Each row is a point. Any point is a mix of the corners, with weights that add up to 1. It lies inside the corners' shape when no weight is negative. Say inside or outside, and name the corners with a negative weight.
In the rows, 128 means zero.

Corners:
(1): [122  79]
(2): [110 162]
(3): [ 52 178]
Points:
[112  73] => outside (2)
[ 81 146] => inside
[ 86 136] => inside
[108 102] => inside

Corners:
(1): [102 162  72 102]
(2): [ 97 121  78  97]
(3): [ 83 167 130 152]
(4): [184  64 165  85]
(5): [200  53 143 116]
Points:
[114 124 166 131] => outside (1, 5)
[113 146  88 102] => inside
[166  81 147  91] => inside
[212  53 134  97] => outside (2, 3)
[162  77 109  88] => outside (3)
[152  95 111  90] => outside (3)
[171  80 125  83] => outside (3)
[107 138  86 103] => inside

Corners:
(1): [101 113  95 133  19 157 171 166 148]
(2): [238 100 101 173 140 102 109  96 104]
(3): [133  77  32 157 178 202  88 130 163]
(4): [ 47 181 105  76 114 126 226 162 173]
(5): [180 137 103 249 152 171  67 139 180]
(6): [ 66 139 114 124  77 101  72 180  98]
(7): [ 65 139 127 138  59  70 167  79 157]
(8): [159  55 104 224 212 152  90 187 147]
(9): [224  99 229  64 136 113 123  93 153]
(10): [184 100 179 146 137 164 133  68  46]
Points:
[139 150 148 140  83 113 173  89 140] => outside (3, 6, 8)
[133 116 117 147 111 123 108 135 114] => inside
[117 135 117 132  93 127 144 124 139] => outside (8)
[121  80  82 152 139 135 155 140 180] => outside (5, 6, 10)
[115 123  72 163 129 143 136 143 139] => outside (9)
[140 112 111 172 115 143 123 140 145] => inside
[128 117 118 137 114 126 101 138 120] => inside
[116 133 107 136 120 136 139 140 142] => inside
[141 119 114 170 128 135 100 143 131] => inside

Corners:
(1): [156 131 118 106 110 151 122 169 124 109 161 144]
(2): [ 56 112 116 111 158 135 130 111 129 117 126 131]
(3): [ 86 125 152 131 130 133 134 124 144 108 167 163]
(4): [160 168 132 169 156 126 128 144 129 122 106 132]
(5): [141 140 124 120 127 133 123 123 138 116 111 108]
(6): [134 123 120 120 143 123 119 116 110 148 103 130]
(7): [129 114 124 168 118 132 124 140 134 123 116 130]
(8): [102 124  88  92 114 131 128  89  90  94 249 141]
(9): [117 113 117 103 133 134  89 116 119 119 117 138]
(10): [146 120 131 110 199 136 126 100 139 130 119 141]
(11): [157 138  96 126 148 119  80 139 149 156 108 145]
(12): [137 154 122 127 112 195 129 112 125 115 122 143]
(13): [157 145  98 106 138 119 126 119 128 111 110 139]
Points:
[112 121 117 114 131 141 117 118 128 121 149 139] => outside (4, 13)
[119 136 119 127 122 140 121 129 133 111 137 137] => outside (6, 10)
[130 127 111 120 139 136 125 120 118 116 126 134] => outside (3, 5, 11)
[133 135 107 117 141 132 120 119 124 115 138 132] => outside (3, 6)
[132 127 129 148 139 118 124 117 125 119 134 135] => outside (1, 2, 11, 12)

Corners:
(1): [163 147 132 133 114 187 174  69  86 137  67 164 162  96 163 176 116 146
 174 112]
(2): [223 155 131 101  43  58 151 182 179  90 122 113 186  99  51 169 125 185
  78 115]
(3): [ 81  95 104  58 155 124 130 180 103 143  82  98  91 139  89 107 151 127
 143  81]
(4): [152 169 112  61 147 112 113  63 126 112 101 119  80 133 107  96  59 148
 177 101]
(5): [133 122 133 199 124  93 181 161 156 109 104 120 158 124  96 141 110 174
 162 121]
(6): [156  94 180 150  65 167  64 225 155 114  73 192 129 132  27 176  86 122
 129 151]
(7): [157  98 171  66 130 125 140 126 191 124 112 130 125 161  98 145 163 123
 153 155]
(8): [164  61 193 187 155 125  91 178  58  92  95 110  74 140 130 132 104  99
 100 192]
(9): [167  92  38 103 100 134  93 208 166  90 156 122  38 125 104 149  69 108
  67 116]
(10): [217  96 179  84  46  95 144 131 183 175 115 175 204 119  85  96 187   7
 114  84]
(11): [126 111  93  77 197 172  96  86 119 209  54 192 164 107  68 203  83 112
 148 130]
(12): [ 78 163 128  63  99 146 215  28  65 180  62  60 182 201 160 183 144 106
 147 159]
(13): [ 87 127  84  88  84 149 166  84  67 165  85 178 115 150 125  66 124 147
 108 158]
(14): [ 37  76 197 173 119 148  88 101  83 118  49 211 154 151 229 174 157  71
  80 122]
(15): [120 130 129 146  99 147 137  85 146 186 154  41 152 115 105 138 172  91
  75  87]
(16): [117  94 135 129  30 134 118 110  51 112 186 168 106 165  98 177 126  90
  38 137]
(17): [122  66 128 123  74 111 142  64  68 131  48 126 158  94 113 141 128 166
 186 138]
(18): [ 90 200 106 115 129 125  95 130 196 104 170 164 172  69 153 145 130 135
 139 106]
(19): [ 99  77 107  64 168 198  85 113  85 134  92  74 156 171 124 133  92 146
 131 107]
(20): [ 64 166  42 126 139 125  56 200  94 195 142 116 124 159 203 165  99 215
 118  44]
(21): [156  91  27  99 170 198  62  69  56  80  67 147 116 233 131  92 171  99
 189 112]
Points:
[135 114 113  96 114 126 123 139 128 137 111 118 130 145  93 137 122 124
 123 124] => outside (1, 14)
[141 127 117 121 121 133 114 135 140 128 115 130 131 142 119 134 117 115
 111 129] => outside (1, 3, 16, 17)
[146 101 154 119  98 138 134 115 121 125  89 145 164 134  97 144 148 102
 126 137] => outside (4, 9, 20)
[144 129 117  93 130 144 124 125 124 142 115  93 138 148 104 147 116 124
 132 115] => outside (13, 14, 17)
[108 117 119 119 124 142 111 126 108 135 100 134 128 140 130 150 121 134
 122 120] => outside (10)
[108  98 151 116  97 145 132 109  91 174  84 148 104 131 128 155 124  93
 113 140] => outside (2, 5, 18, 19, 21)
[130 114 111  99 109 133 116 130 127 140 104 141 138 127 102 133 128 129
 126 101] => outside (8, 12)
[113 117 119 121 123 147 118 119 101 129  99 132 128 139 132 156 114 138
 124 125] => outside (10)
[120 133  69 129 175 121 110 140 120 116  79 179 106 100 145 136  93 199
 161 113] => outside (6, 10, 12, 15, 16, 19)

Corners:
(1): [ 96 127  84 151 171 131 159 100  66  99  78  76 156 151 106 101 122 199
 167 114]
(2): [195 111 132 163 186 114  79 128 131 134  91  90 169  70 106 110 129 201
 238 150]
(3): [133  77 195  92 133 102  92 168 224  78 148 119 174 127 161 155 101  79
 140 207]
(4): [160  99 133 150 109 117 148  97 184  56  99  75 114 123  71  54 201 149
 136 120]
(5): [ 96 130  76 200 204 156  96 137  62 246 111  93  76 136 111 129 205 198
  77  60]
(6): [166 160  89 194 227 129  53 159 178  92 167  94 198 143  99 184 142  92
 140  91]
(7): [190 112 128 177 122  90  99 184 133 132  98 121 155 158 164 147 115 106
 156 164]
(8): [ 85 102 103 154 173 226 166  76 144  70 133 118 146 193 150 119  82 162
 106 106]
(9): [164 121 154 114 117  88 142 126 180 180 115  50 195 133 193  87 130  89
 224 115]
(10): [ 90 142 151  82 171 155 172 231 112 159 218 203  79 204 113 105 136  95
 102 189]
(11): [109 163 180 146 168 122  71 121 162 109 157 137 239 127 213 135 146  94
  85 100]
(12): [102  69  91 165 138 159  75  93 154  83 161 169 112 210 105 130  71  94
 113 108]
(13): [180 144  96 134 143  65 101 184 151 212 103 116 142 149 107 108 125 167
 154  93]
(14): [166 172 140  74 120 139  31 165 160 206 108  48 232 149 128 159 186 151
 130  82]
(15): [ 96 116 125 150  66 131 198 132 165 126  98 190  75 133 161 133 127 121
  96  82]
(16): [ 43 124 169  88 113 224 159 156 175  26 176 115 123 188 186  84  80 101
 109 170]
(17): [134  66  97 144 193 114 118 168 166  95 215 169 168 222 119 147 132  87
 132  11]
(18): [143 135  91  89 136 105 107  74 170   8 113  76 210 108 172 145 195 175
 131 122]
(19): [ 82 190 208  64 101 157 161 178 147 133 150 138  82 196 221 153 111 132
  99 162]
(20): [101 138 154 107 122 147 178 142 164  61  29 180  34 132 148  54 139  97
 119 137]
(21): [144  64 103 118  90 159 117  72  75  81  56  69 104  91 112  71  51 169
  96 128]
Points:
[133 122 130 145 159 136 103 128 151 108 130 118 162 140 142 126 125 133
 139 119] => inside
[111 152 158 102 138 141 132 145 165 117 126 107 149 143 167 117 146 130
 132 137] => outside (7, 12, 17, 21)
[119 122 138 137 149 145 125 149 157 120 139 124 141 161 144 120 124 122
 137 119] => outside (18, 21)
[107 135 138 123 139 139 136 152 158 118 142 133 134 176 157 128 136 114
 118 113] => outside (2, 21)
[159 102 133 119 123 121 108 138 155 146 110  77 153 126 143 121 133 166
 159 118] => outside (1, 6, 10, 11, 12, 20)
[118 119 124 127 140 140 129 134 151 104 131 120 141 162 146 122 127 129
 117 113] => outside (2)
[136 124 120 137 150 129 103 141 140 126 123 123 144 148 125 133 138 141
 122 112] => outside (9, 16)

Corners:
(1): [192 121 166 175  68  57 191  84 212  65 122  72  57 176 119  31 135 154
 143 113]
(2): [119 148 108 134 108  96 173 132 133  99  77 143 114 167 107 145  89 143
 135 143]
(3): [210  88 125 223  96   7 170  91 175  94 178  71  69 171 176 123 105 175
 160  86]
(4): [159 162 115 158 119 148 127 126 126 123 113 117 171 100 124 179 136  65
 138 122]
(5): [123 114 119 118 102 156 105 102 141 163 108 100 124  87 137 144 107 103
 145 119]
(6): [207  66 151 165  58  89 159 140 143  74 149  71 116 124 163 100 148 197
 162 130]
(7): [153 158  72 151 169 107 163 165 103 122 103 171 123  73 128  71 116 104
 155 221]
(8): [111 165 159 159 143 145 135 126 135 148 127 134 128 102 118 194 122 116
  88  65]
(9): [124 124 121 135 102 155  99 119 125 115 128 147 130  75 153 165 139  90
  77 111]
(10): [142 198 107 123 138 184 132  87  74 157 127 123 139 110 150 160 104 106
 117  69]
(11): [169 114 133 115 160  79  93 196  92 121  98 146  80 155 133  78 114 153
 146 155]
(12): [121 154  98 156 130 100 133 138 110 133  84  89  99 134 128  88 148 150
 124 157]
(13): [220 129 104 112  36  55 149 132 167 104 146 105 110 175 117  85 135 180
 166  73]
(14): [126 210 133 123 113 142  91  95 125 122 141 123 152 100 185 152 140 142
 175 135]
(15): [158 162 102 108 113 172 128  73  97 120  94 114  98  42 161 188 134 120
 168  89]
(16): [151 144 157 148 128  56 119 178  84 146 129 115  73 128 159 118 100 158
 124 210]
(17): [ 90 171 150 125 133 146 133  66  49 163 128 152 142 100 126 182 151  99
 120 139]
(18): [112 142  75  75 165  95 129 184  98 133 167 122 119 164 105 163 135 136
 124 203]
(19): [159 172  75 145 149 119  98 146 114  98 136 154 119 115  79  83 129 176
 136 226]
(20): [161 163 125 143 152 115 113  88  95 126 122  97 178  68 135 160 121 127
 107  85]
(21): [124 143 129 127  98 173  78 145  93 101 131 119 124  40 129 131 105  96
 143  69]
Points:
[143 156 140 139 121  90 133 126 131 124 130 117 113 152 118 131 103 136
 128 120] => outside (6, 7, 9, 12, 15)
[143 145 125 138 113 112 128 118 120 123 124 113 114 125 135 137 128 137
 132 121] => outside (7)
[150 147 112 145 133 106 107 176  89 125 155 141 117 125 143 127 133 138
 132 156] => outside (1, 2, 5, 15, 20)
[146 147 125 143 124 108 127 126 115 124 127 121 120 115 137 126 123 131
 132 139] => outside (15)

Corners:
(1): [123  94 113 124  95 205  97 116 138 175 133 105 143  80 115 145 159 106
 119 105]
(2): [137 106 135 163 119 124 160  95 147 132 134 142 113 120  90 136 116  86
 112  95]
(3): [105 119 130 108 148 144 141 130 162 148  53 124 153 139 104 138  94 147
 170 108]
(4): [139 105 126 113 116  94  65  61  58  54 126 139 160 148 156 143 146 115
 135 116]
(5): [197 173 115 151 111 108  93 114 112 131  47 126 142 116 137 124 110 114
 109 117]
(6): [127 128 149 160 128 126  86 113 168  71 132 123 161 129  55 125 135  93
 112 113]
(7): [132 102  58 145 120 125 121 196 150 146 121  79 121 148 106 141 130  92
 106  96]
(8): [158 148  85 123 164 103 148 149  98  45 111  86 132 147 143 118 124  96
 125 160]
(9): [102 125 142 114 204 109 131 163 122 137 151 126 125 122 134 125 117  94
 119 131]
(10): [ 96 125 147 149 103  88 149  68 172  77  95 147 165  85 159 160 103  90
 141 172]
(11): [100 136 128 138  90 131 112 101 168 150  59 141  85 140 154 120  88 180
 159 100]
(12): [137 143 147 108 101 142 160 154 156 165 156  96 131 125 132 141 104 100
 119 118]
(13): [146 114 118 112  87 157 132 120 141 170 150 142 118 145 136 103 121 207
 121  87]
(14): [130 140 129 138  98 134 160  86   7 140 108 136 135 128 132  65 104 142
 140 108]
(15): [140 102 140 128 151 127 169 141 127 152 120  83 138 170 118  64 161  90
 130 128]
(16): [194 168  87 110 126 168 184 151 145 144 143 119 130 154  13  76  97  75
 118 201]
(17): [128 106 109 157  82 216 125 163 149 177 118 125 146 141 113 167 106 151
 122  86]
(18): [ 78 138 109 159 111  98 157  86 153 140 121 143 149 155 151 158 139 104
 150  94]
(19): [176  91 137 140  98 167  91 170 125 137 114 132 120  90 129 141 228 111
 110  83]
(20): [135 124  99 147 105 134 113  88 143 163 119 119 142 159  96 110  92 137
 186 100]
(21): [124 112 133 155 118 112 118 113 138 162 140  76 144 101 143 175 182 130
 124 179]
Points:
[127 125 126 138 116 133 135 114 135 137 117 122 139 130 126 132 128 119
 134 120] => outside (7)
[115 130 124 136 134 107 137 118 164 128 114 111 133 135 132 132 112 114
 136 121] => outside (4, 14, 16, 17, 19)
[129 127 133 127 122 123 139 105 125 135 118 125 135 119 137 124 127 114
 135 130] => outside (6, 7, 17)
[129 123 120 135 115 135 126 119 136 142 114 122 129 135 123 120 120 130
 137 112] => inside

Corners:
(1): [116 172 107 116 116 114 109  82 141 102 101 139 104 139 199 129 115 137
 166  63]
(2): [ 99 118 126 144 120 119  67 133 108  94 120  98 116  96 106  93 129 135
 144 116]
(3): [147 168 174 146 147 158 102 144 104  36 158 148 131 163  44  89  61 155
  93  88]
(4): [ 45 159 110 184 121 133 104 115 134 197  28  71  92  80 175  79  24 141
 142 130]
(5): [ 87 156 207 100 103 149 159 158 107 100 154  87 110 143  53 150 200 133
  85 162]
(6): [111 124  62 109 125 170  92 101 119 170 124  61 152 100 102 135 154 119
  92  69]
(7): [115 205 127 104 165 136 139  95  65 179 195 109 170  81 156 108 153 164
 107 135]
(8): [134 138  28 168 147  36  68  69 158 169  88 136 145  62 117 208  85 188
  87  81]
(9): [130 114  80 141 130 146  92 151 117 180 154 121 126  90 126 149 113 123
  78 118]
(10): [120  60 162 122 156 173 139 112 179  94 195 149  93  98 116 109 186 168
 147 165]
(11): [ 96  88  95 117  35 112 131 102 116 103 160  91  80 171 123 108 150  85
 101 137]
(12): [159 125 123 147 125 103 115 148 149 162 128 107 111 164 116  79 133 150
  88 136]
(13): [138 176  89 199 122  85 116  55 148  71 116 113 154 144 139 202 116 115
 137  86]
(14): [149 113 101 119 184  57 114 145 129  96 138  98 150 148  86 157 109 107
 120  96]
(15): [ 68 108 113 110 101 123  70 131 142 136 158 174 188 122 133 125  69 110
 134  54]
(16): [ 81 173 111  97 139 128 137 161 109 129 230 143 119  66  79  78 183  99
 140 106]
(17): [156 145 146  57 174 121 117 111 135 141 142 147 169  78 112 107 175 107
  87  80]
(18): [139  65  90 127 128 151 121  93 138  94  65 157  76 210 162  91 155 134
 167 160]
(19): [125  59 114 143 143 161  55 109 118 125 144 121 113  96 109 163  97  86
 249  95]
(20): [ 98 162 192 176 112  86 194 128 115  57  96 176 117 103 147  59 147 176
 145 105]
(21): [140  96 154  88  91 191 165 135 141  93 143 144 121 171 158  86 140 154
 196 186]
Points:
[125 142 111 126 134 121 125 112 131 119 136 135 129 127 135 113 125 139
 117 108] => outside (2, 5, 19)
[127 125 112 125 126 120 105 108 130 120 132 126 135 125 125 134 129 136
 121 101] => outside (4, 16)
[113 130 115 126 129 127 107 116 119 119 129 126 133 116 120 128 123 125
 133 103] => outside (10, 12)
[110 133 148 120 122 136 129 134 124 117 148 113 117 126  97 126 155 133
 115 132] => inside
[124 122 146 105 131 153 135 125 124  86 170 141 125 141 110 114 155 122
 140 115] => outside (2, 4, 8, 12)

Corners:
(1): [183  66 173 115 151 182  90 108 198 122 157 156 104  49 128 125 134 123
 164 115]
(2): [ 86 163 101 180  76 109 233 111 101  52 137  47  94 177  49 175 162  98
  21  77]
(3): [106 165  88  61  50 184 166 166 150 167 144 161 152 136 159 125  70 101
 165 145]
(4): [142 108 170  51 112 189  94  93  90 180 226 164 125 187 139 106 149 127
  98 129]
(5): [159 140 207  83 192  48 117  75 122  73  83 105  92  80  89 103 152 139
 184 110]
(6): [198 139 155 166 174  41 211 151 153  90  37 129 161 137 160  94  59  67
  71  87]
(7): [116  94 171 176 101  90 192 132 161 151 112  79 197 166 192 108 104 184
 189 154]
(8): [164 125 175 183 184  88  79  69 180 196  53  60  81  78  94 103 143 135
 158 117]
(9): [170 128 116 133 182 173  75 168 157 190  86  72 141 111  79 184  94 152
 112  66]
(10): [173 136 113  75 112 122  80 145 151 178 167 111 194 142 187 185  74 140
 104 144]
(11): [160 181 114 150 153 187 175 115 176  87 109  54 128 195 154  53 209 129
 125 161]
(12): [112 127  54 185 186  69 195 122 163 129  36 109 135 134 110 116 126 150
 130  92]
(13): [ 84 122 108 130 149 153 141 115  80 116  31 152 157  96 144  85  71 128
  45  96]
(14): [115 194  84 160 135 141 136 161 118 131 142 113 127 161  77  65 129 159
  62 111]
(15): [197  99  48 138  41  94 225 134  85  78  88  99 124 190  65 189  78 106
  53 125]
(16): [194 157  39 216 170  91  55 171 129  93 160  99 171 110 146  69 156  92
 190 148]
(17): [198 154  76  80  47 197 181  79 153 154 199 171 165 119 137 161 197  96
 143 148]
(18): [108 132 143 178 216 161  86 191 155 183  78  64 171 115  94 183 144 162
 119 196]
(19): [ 92 198  75  33 178 101 119  81 190  71 106 193 194 147  64  73  81  72
 136  86]
(20): [138 172  58 119  73 119  98 166 166  95 195 210 205 181 144 121 201  87
 141 129]
(21): [152 108 144  82 101 115  82 193 114 164 121  65 176 130 201  81 119 147
  74 150]
Points:
[149 149 111 133 134 105 132 138 142 127 115  92 145 156 125 110 121 124
 115 109] => outside (1, 13, 17, 18)
[139 142 102 131 126 135 142 128 143 132 125 127 154 144 124 122 117 116
 113 120] => outside (5, 21)
[162 130 107 103 152 108 118 114 146 126 102 166 157 123  94 150  95 109
  98 101] => outside (2, 3, 7, 11, 16, 21)
[127 142 104 150 141 130 140 138 135 139  99  95 159 134 142 112 111 120
 108 122] => outside (1, 5, 14, 15, 20)
[136 136 126 115 125 135 149 115 143 129 116 121 138 138 112 117 132 121
 112 119] => outside (10, 16)
[154 129 127 128 125 132 130 138 136 139 125 110 143 131 136 122 129 128
 118 128] => outside (19)
[131 156  90 106 111 167 117 126 140 125 154 132 151 145 117 105 140 114
  99 135] => outside (5, 6, 7, 9, 12)
[145 141 118 112 129 131 133 136 142 134 122 127 152 142 130 117 116 115
 115 118] => inside
